Each wall is flat, endless, passes through zero and stands at right angles to its row. A trip goes straight from one point to another. List the walls that it crosses, first one first.

Walls:
(1): 0.38, -0.35
(2): -0.47, -0.30
(3): 0.09, 0.41
(4): 0.07, 0.43
(5): -0.40, 0.28
(6): -0.17, 0.21
Trips:
-0.13, -0.33 to -0.22, 0.14 -> 5, 1, 6, 4, 3
0.42, 0.29 to 0.36, -0.01 -> none
-0.34, -0.75 to 0.04, -0.26 -> none
-0.45, 0.06 to 0.33, 0.50 -> 4, 3, 2

Walls:
(1): -0.14, 0.10, -0.17, 0.20, 0.71, 0.26, 0.09, 0.08
(2): -0.42, -0.14, 0.56, -0.53, -0.43, 0.08, 0.67, 0.61
(3): -0.30, 0.35, -0.21, 0.49, -0.39, -0.16, 0.38, -0.41
(4): -0.06, -0.29, -0.21, 0.18, -0.25, 0.32, 0.17, 0.01
(5): -0.05, -0.17, -0.16, -0.60, 0.22, 0.00, -0.17, -0.29
(6): 0.06, -0.02, -0.39, -0.36, 0.16, 0.31, 0.01, -0.22
Trips:
0.27, -0.26, -0.49, -0.53, 0.19, 0.42, -0.26, -0.05 to 0.24, 0.10, 0.18, -0.45, -0.26, -0.26, -0.05, 0.02 -> 1, 4, 2, 6
0.21, 0.12, -0.05, 0.57, -0.37, 0.12, -0.52, 0.04 to -0.10, -0.14, 0.36, 0.26, 0.24, -0.31, -0.19, -0.02 -> 4, 3, 1
0.21, -0.16, -0.31, 0.21, 0.32, 0.08, -0.09, 0.04 to -0.74, 0.19, -0.63, 0.19, -0.20, 0.09, 0.30, 0.26 -> 5, 3, 2
0.13, 0.51, 0.55, 0.26, -0.05, -0.11, 0.02, 0.07 to 0.22, -0.09, -0.46, -0.94, -0.02, -0.24, -0.10, 0.21 -> 3, 5, 6
-0.05, 0.29, -0.40, -0.25, 0.24, -0.18, -0.18, 0.22 to -0.55, 0.07, -0.12, 0.34, 0.40, 0.60, 0.08, -0.10 -> 3, 4, 5
0.27, -0.38, 0.06, -0.22, -0.21, -0.38, 0.09, -0.28 to -0.29, -0.15, 0.26, 0.71, 0.03, -0.10, 0.03, -0.19 -> 3, 4, 2, 5, 1
0.55, 0.61, -0.68, -0.38, 0.42, 0.01, -0.09, -0.19 to -0.07, 0.23, -0.12, -0.10, -0.27, 0.44, -0.08, 0.24 -> 4, 2, 5, 1

Walls:
(1): -0.17, 0.08, -0.39, -0.18, -0.36, -0.39, -0.40, 0.01, 0.25, 0.30, 0.35, 0.15, 0.14, 0.14
(2): 0.28, 0.14, -0.27, -0.63, 0.47, 0.00, -0.33, 0.36, -0.16, 0.26, 0.46, 0.46, 0.04, -0.19
(3): 0.67, 0.28, 0.46, 0.04, 0.24, -0.25, -0.55, -0.46, 0.44, 0.04, -0.38, -0.12, -0.45, -0.30
(4): -0.33, -0.34, -0.24, 0.32, 0.24, -0.23, -0.26, 0.02, 0.04, 0.03, 0.44, 0.36, -0.04, 0.01
(5): 0.17, 0.09, -0.25, 0.27, 0.27, 0.35, 0.04, 0.01, -0.05, -0.55, 0.12, -0.33, -0.19, 0.04
(6): -0.11, -0.69, 0.38, 0.07, -0.57, -0.07, 0.01, -0.04, -0.10, 0.53, 0.34, -0.15, 0.00, -0.07
Trips:
-0.45, -0.02, 0.20, 0.17, 0.02, 0.09, -0.58, -0.48, -0.50, 0.39, -0.17, 0.23, 0.04, -0.05 to 0.01, 0.75, 0.19, 0.02, -0.18, 0.27, 0.63, 0.16, -0.12, 0.07, -0.23, -0.11, -0.68, 0.56 -> 1, 4, 6, 5, 3
-0.34, -0.54, 0.30, -0.05, -0.70, 0.02, 0.27, 0.12, -0.37, 0.44, 0.12, -0.31, -0.54, 0.16 to 0.21, 0.08, 0.73, -0.23, 0.25, -0.04, -0.11, -0.31, 0.24, -0.52, 0.25, -0.11, 0.18, 0.61 -> 1, 3, 5, 6
-0.30, -0.39, 0.03, -0.18, -0.27, 0.20, -0.14, 0.01, 0.25, -0.24, -0.12, -0.24, 0.08, 0.25 to -0.16, 0.13, -0.02, -0.14, -0.32, -0.27, 0.21, -0.36, 0.27, -0.47, 0.48, -0.04, 0.19, 0.06 -> 4
-0.25, -0.37, 0.29, 0.60, 0.31, -0.05, -0.30, -0.53, -0.32, -0.22, 0.31, 0.08, 0.03, 0.13 to 0.13, -0.56, -0.28, 0.71, -0.22, -0.23, -0.58, 0.05, 0.23, -0.17, -0.27, 0.17, 0.11, -0.14 -> 1
